Every row gives one point. Any point is a mix of the corners, with weights that add up to 1. It lies inside the corners' shape when no weight is negative. Is each point inside? If not, which corners have a negative weight?

Corners:
(1): [0.20 0.16 0.30]
(2): [-0.56 -0.34  0.41]
(3): [-0.27  0.27 -0.56]
(4): [ 1.03  0.25 -0.63]
Points:
[ 0.84  0.21 -0.50] -> inside
[-0.26  0.03 -0.13] -> inside
[ 0.43  0.28 -0.02] -> outside (2)
[-0.40 -0.24  0.32] -> inside
[-0.06  0.10 -0.39] -> outside (1)
[-0.36  0.01  0.14] -> outside (4)
[-0.22 -0.12  0.24] -> inside
[-0.08  0.21 -0.23] -> inside
[-0.83 -0.07  0.12] -> outside (4)

Corners:
(1): [ 0.64 -0.25  0.41  0.07 -0.11 -0.27]
(2): [ 0.72  0.40 -0.56 -0.31 -0.15  1.03]
(3): [-0.45  0.12  0.72  0.14 -0.18  0.46]
(4): [ 0.66 -0.52 -0.05 -0.05  0.43  0.10]
(5): [ 0.49 -0.20 -0.03 -0.15  0.28 -0.58]
(6): [-0.26 -0.78  0.53  0.19 -0.29 -0.57]
(7): [ 0.03 -0.31  0.30  0.89 -0.29  0.10]
Points:
[ 0.65 -0.27 -0.04  0.18  0.17 -0.08] -> outside (3, 6)
[ 0.63 -0.52  0.41  0.23 -0.03 -0.60] -> outside (2, 3)
[ 0.07 -0.25  0.20  0.11 -0.02  0.14] -> outside (1)
[ 0.13 -0.05  0.16  0.03 -0.02  0.29] -> outside (1)
[ 0.32  0.01 -0.12  0.05 -0.11  0.48] -> outside (1)

Corners:
(1): [ 0.17 -0.12  0.26  0.07  0.57  0.60 -0.04  0.39 -0.29  0.92  0.09]
(2): [-0.76  0.46  0.70 -0.66 -0.50  0.36  0.26 -0.55 -0.76 -0.54 -0.29]
(3): [ 0.20  0.46 -0.77 -0.80 -0.34  0.16  0.01  0.20  0.55 -0.39  0.11]
(4): [-0.26  0.18 -0.22  0.28 -0.60  0.21  0.32 -0.12  0.10 -0.85 -0.22]
(5): [ 0.51 -0.46  0.19 -0.27  0.39 -0.07  0.12 -0.23  0.62 -0.81 -0.18]
(6): [ 0.04 -0.20  0.31  0.19 -0.17  0.56 -0.27  0.00  0.50  0.46  0.05]
(7): [ 0.38 -0.24  0.00  0.48 -0.13  0.38  0.46 -0.83 -0.59  0.62  0.41]
(8): [ 0.82  0.64 -0.32 -0.33 -0.91 -0.19  0.13  0.66  0.01 -0.34  0.16]
(9): [-0.13  0.36 -0.28  0.25 -0.29  0.04 -0.30 -0.56  0.21 -0.29  0.52]
(10): [ 0.37 -0.43 -0.41  0.45 -0.21 -0.12 -0.10  0.24 -0.39  0.74  0.06]
(11): [ 0.51 -0.37 -0.39  0.67  0.11 -0.33  0.27  0.59  0.46  0.57  0.55]
(12): [-0.23  0.48 -0.12 -0.21 -0.15  0.38 -0.27 -0.73 -0.28  0.57 -0.46]
Points:
[ 0.11 -0.21 -0.21  0.20 -0.08  0.12  0.10  0.03  0.11  0.01  0.13] -> outside (8, 12)
[ 0.30  0.27 -0.05  0.09 -0.54  0.04  0.15 -0.05  0.05 -0.23  0.15] -> outside (1, 3, 10)
[ 0.50  0.13 -0.45  0.14 -0.37 -0.08  0.12  0.23  0.05  0.00  0.14] -> outside (2, 6)
[-0.05 -0.04 -0.06  0.14 -0.12  0.23  0.00 -0.30  0.04  0.03  0.05] -> outside (8)

Corners:
(1): [ 0.00 -0.20 -1.03  0.16 -0.63 -0.17  0.71  0.79 -0.82 -0.25  0.50 -0.43
 -0.03  0.35]
(2): [-0.70  0.85  0.42  0.47 -0.18  1.03 -0.49  0.05  0.32  0.13  0.28 -0.85
  0.46 -0.55]
(3): [ 0.07 -0.51 -0.85  0.06 -0.58 -0.47  0.57 -0.47 -0.52 -0.52  0.31 -0.05
 -0.40  0.56]
(4): [ 0.08 -0.62 -0.10 -0.11  0.10  0.31 -0.43  0.00  0.45  0.15 -0.40  0.19
  0.09 -0.34]
(5): [-0.29  0.22  1.13 -0.32  0.11  0.10 -0.69 -0.36  0.58  0.49 -0.17  0.13
  0.72 -0.30]
(6): [-0.06  0.47  0.44  0.44 -0.69  0.67 -0.49  0.21 -0.16 -0.27  0.72 -0.79
 -0.42 -0.41]
(7): [-0.21  0.00 -0.33  0.08 -0.08 -0.54 -0.01  0.15  0.03 -0.46  0.16 -0.44
 -0.51  0.62]
(8): [-0.12 -0.09  0.30  0.04  0.40 -0.36 -0.10  0.04 -0.08 -0.46 -0.66 -0.24
  0.23  0.19]
(9): [ 0.27 -0.79 -0.19  0.02 -0.30  0.10  0.55  0.24  0.04 -0.33 -0.47 -0.17
  0.11  0.73]
(10): [-0.03 -0.60 -0.35 -0.35  0.14 -0.64  0.95  0.07  0.31 -0.63 -0.32  0.22
  0.20  0.33]
(11): [-0.28  0.57  0.35  1.05 -0.18  0.58 -0.41  0.47 -0.13 -0.23  0.63 -0.61
 -0.03 -0.64]
(12): [-0.34  0.42  0.50  0.06 -0.09  0.10 -0.60 -0.33  0.83 -0.07 -0.71  0.05
  0.20 -0.17]
(13): [ 0.21  0.05  0.09  0.28 -0.08 -0.05  0.22  0.03  0.44  0.18 -0.49 -0.44
  0.31  0.04]
(14): [ 0.28  0.54 -0.19  0.41  0.20  0.39 -0.11  0.07 -0.42 -0.50  0.47 -0.07
 -0.72  0.10]
(15): [-0.37 -0.81  0.22 -0.37 -0.37  0.17  0.55  0.02 -0.18  0.11 -0.15 -0.01
 -0.12 -0.12]
Points:
[ 0.01  0.03 -0.21  0.09  0.08 -0.46  0.00 -0.13 -0.01 -0.29 -0.03  0.01
 -0.05  0.19] -> outside (2, 6, 9, 15)
[-0.08  0.14  0.09  0.16 -0.11  0.26 -0.14  0.02  0.01 -0.10 -0.04 -0.29
 -0.03  0.02] -> outside (10, 11)
[-0.18 -0.05  0.09  0.06 -0.23 -0.09  0.11  0.06  0.04 -0.15 -0.03 -0.31
  0.10  0.16] -> outside (4, 14)
[-0.03  0.09 -0.05  0.21 -0.16  0.16  0.01  0.10  0.01 -0.15  0.11 -0.24
 -0.08  0.00] -> outside (8)

Corners:
(1): [-0.21 -0.44  0.45 -0.54 -1.07 -0.32  0.60  0.23  0.61 -0.45  0.31  0.37
 -0.18 -0.43 -0.12 -0.19  0.80  0.45  0.32  0.65]
(2): [-0.58 -0.34  0.38 -0.23 -0.67 -0.02  0.71  0.59  0.06 -0.35  0.66  0.39
 -0.87 -0.26 -0.30  0.11  0.92  0.56  0.42  0.30]
(3): [ 0.00  0.35  0.26  0.16  0.39 -0.28 -0.27 -0.61  0.24  0.80 -0.39 -0.58
 -0.12 -0.85  0.85 -0.09 -0.07 -0.68 -0.59 -0.14]
(4): [-0.29 -0.89  0.67 -0.58 -0.53 -0.76  0.39  0.50  1.09 -0.44  0.27 -0.06
 -0.31 -0.54 -0.42 -0.20  0.36  0.43  0.50  0.09]
(5): [ 0.66  0.67 -0.14  0.10  0.27 -0.66  0.00 -0.68 -0.35  0.20 -0.70 -0.73
 -0.18  0.21  0.22 -0.02 -0.54 -0.14 -0.26 -0.10]
(6): [ 0.13  0.04  0.17 -0.04  0.10  0.54 -0.09  0.11 -0.33 -0.16 -0.21  0.34
 -0.02 -0.27 -0.61  0.19 -0.22 -0.07 -0.32  0.36]
(7): [-0.76 -0.94 -0.18 -0.02 -0.54  0.65 -0.71  0.21  0.05 -0.23 -0.22 -0.56
 -0.52  0.20  0.54  0.87  0.12  0.11  0.17 -0.53]
(8): [ 0.13  0.14 -0.02  0.40  0.23  0.27 -0.14 -0.52 -0.43  0.13 -0.01 -0.03
  0.46 -0.17 -0.04 -0.81 -0.01 -0.17 -0.38 -0.12]
(9): [ 0.37 -0.12 -0.26 -0.08  0.08  0.82 -0.47  0.23 -0.52 -0.47 -0.13 -0.07
 -0.38  0.52 -0.86  0.66  0.43 -0.71 -0.07  0.24]
(10): [ 0.08 -0.32  0.31  0.36  0.11  0.23  0.42 -0.30 -0.18 -0.04  0.40  0.14
 -0.09  0.17 -0.05  0.42 -0.26 -0.72 -0.25  0.31]
(11): [ 0.42  0.65 -0.37 -0.23  0.44 -0.15  0.07 -0.38 -0.36  0.72 -0.02 -0.86
  0.28 -0.57  0.50 -0.60 -0.29 -0.06 -0.24 -0.15]
(12): [ 0.39 -0.22  0.20  0.66  0.54  0.03 -0.69 -0.05 -0.17 -0.13 -0.13 -0.51
  0.18 -0.34  0.37  0.46 -0.07 -0.43  0.53 -0.37]
(13): [-0.11 -0.01  0.09  0.19  0.24  0.65 -0.41  0.19  0.46  0.14 -0.62 -0.29
  0.16  0.36 -0.12  0.65  0.65 -0.34  0.30 -0.23]
(14): [ 0.75  0.59 -0.08  0.24 -0.05 -0.48  0.14 -0.23 -0.51  0.22  0.41  0.68
  0.19  0.33 -0.54  0.08 -0.36 -0.06 -0.26 -0.04]
(15): [-0.22 -0.59  0.13 -0.40 -0.43 -0.33  0.44 -0.05  0.93 -0.14  0.27  0.28
 -0.79 -0.32 -0.37 -0.72  0.24  0.45  0.57  1.12]
(16): [ 0.45 -0.25 -0.07  0.12  0.40  0.16 -0.18 -0.37 -1.04  0.70 -0.05  0.04
  0.09  0.53  0.06 -0.02  0.35 -0.03 -0.54 -0.01]
(17): [ 0.02 -0.40 -0.02  0.02 -0.51 -0.44  0.56  0.58  0.69  0.28  0.27 -0.41
 -0.40 -0.38  0.17 -0.58  0.23  0.50  0.12  0.46]
(18): [-0.21 -0.09  0.09 -0.19  0.29  0.26 -0.12  0.25 -0.28 -0.28  0.07 -0.05
 -0.12  0.44  0.05  0.70  0.07 -0.46 -0.63  0.50]
(19): [ 0.04 -0.11 -0.60  0.06  0.09 -0.45  0.54  0.42  0.27  0.49 -0.23 -0.30
 -0.21 -0.69  0.53 -0.93  0.33  0.15  0.69  0.05]
(20): [-0.44 -0.37 -0.47  0.83  0.26  0.23 -0.43  0.01 -0.04  0.19 -0.07 -0.15
  0.26 -0.25  0.11  0.63  0.26 -0.06 -0.06 -0.10]
(21): [ 0.63  0.49 -0.17  0.01  0.41  0.07  0.12 -0.56 -0.43  0.12  0.13  0.17
 -0.11 -0.13  0.20 -0.08 -0.09 -0.07 -0.72 -0.24]
Points:
[ 0.08 -0.05 -0.02  0.16  0.16  0.00 -0.06 -0.10 -0.04  0.18 -0.06 -0.20
 -0.09 -0.16  0.12 -0.01  0.05 -0.15 -0.08  0.01] -> outside (1)
[ 0.11 -0.09  0.04  0.05  0.05  0.14  0.03 -0.06 -0.15 -0.01  0.04  0.04
 -0.14 -0.03 -0.12  0.14  0.03 -0.15 -0.16  0.15] -> inside
[ 0.21  0.10 -0.16  0.23  0.05  0.20 -0.09  0.06 -0.26 -0.09  0.00 -0.22
 -0.01  0.10  0.01  0.34  0.14 -0.30  0.04 -0.09] -> outside (3, 4, 6, 15, 16)
[-0.15 -0.33  0.14  0.18 -0.12 -0.07  0.06  0.08  0.06  0.07  0.01 -0.11
 -0.31 -0.12  0.03  0.09  0.19  0.08  0.19  0.03] -> outside (1, 9, 11, 18, 21)
